Each row is a point. Each copy is the shape, with its points in the same order, turned, moved and blurred by noise. Some copies are also mirrored. Which?
In the rows, zero is written as 128.

Shape (7 x 2):
[[ 87  85]
 [195  92]
 [ 75 139]
 [187 113]
 [108 148]
 [122 153]
 [ 92  59]]
Copy 1:
[[164  70]
 [ 75 129]
 [192 124]
 [ 87 155]
 [178 139]
 [165 153]
 [139  50]]
Copy 1 is: mirrored
Copy 2, 7 rows:
[[ 64  88]
 [172  66]
 [ 84 150]
 [172  86]
 [123 139]
 [131 138]
 [ 67  65]]
Copy 2 is: only turned
Copy 3, 7 rows:
[[103  60]
 [200  93]
 [ 66 108]
 [190  99]
 [108 116]
 [115 135]
 [105  47]]
Copy 3 is: only turned

Shape, 6 rows:
[[148 149 186]
 [140  34 132]
 [161  93 154]
 [132 137 108]
 [205 113 175]
 [ 62 166  94]]
Copy 1, 6 rows:
[[170 163 167]
 [101  49 141]
 [155  95 156]
 [145 141 100]
 [199 101 168]
 [ 89 198  89]]
Copy 1 is: only turned
Copy 2 (6 x 3):
[[127 192 166]
 [ 47 124  94]
 [ 85 169 106]
 [149 141 112]
 [ 89 220 113]
 [195  90 140]]
Copy 2 is: mirrored
Copy 3:
[[127  82 141]
 [226 154 170]
 [183 107 140]
 [143 140 104]
 [189  63 127]
 [ 85 194 110]]
Copy 3 is: mirrored

Shape:
[[143 148 113  78 107 155]
 [ 94  79 112 164  56 169]
 [119  90 139 150 134 136]
 [169 148 159 144 171 123]
 [141 105 106 144  90 112]
 [129 129 171 125 129 104]
 [114 156 142 132  91 136]
 [140 128 138 107 152 138]
 [123  29 125 111 136 183]
 [144 144 116 143 128 108]
 [ 82 116 150 112 146 123]
 [154 152 150 108 121 106]]
Copy 1 (12 x 6):
[[163 144 152  78 137 144]
 [183 163 156 162 130  55]
 [148 105 125 156 143  99]
 [125  90 124 152 143 185]
 [152 142 132 145  91 109]
 [112  93 157 141 132 135]
 [130 155 174 137 139 129]
 [136 102 127 112 151 144]
 [205  81 105 114 161  57]
 [128 132 124 142 114 146]
 [104 107 135 115 164  96]
 [123 111 156 121 111 165]]
Copy 1 is: mirrored
Copy 2:
[[141 124 140  60 144 121]
 [125  92  76 117  50 128]
 [118  83 115 145 129 131]
 [151 109 146 143 195 159]
 [148 112 103 134 115  94]
 [113 129 156 149 147 138]
 [126 150 122 112 116 146]
 [127  97 145 107 167 136]
 [113   7 125 108 109 119]
 [141 130 110 132 161 120]
 [ 72 106 133 123 141 136]
 [139 138 157 123 161 123]]
Copy 2 is: only turned
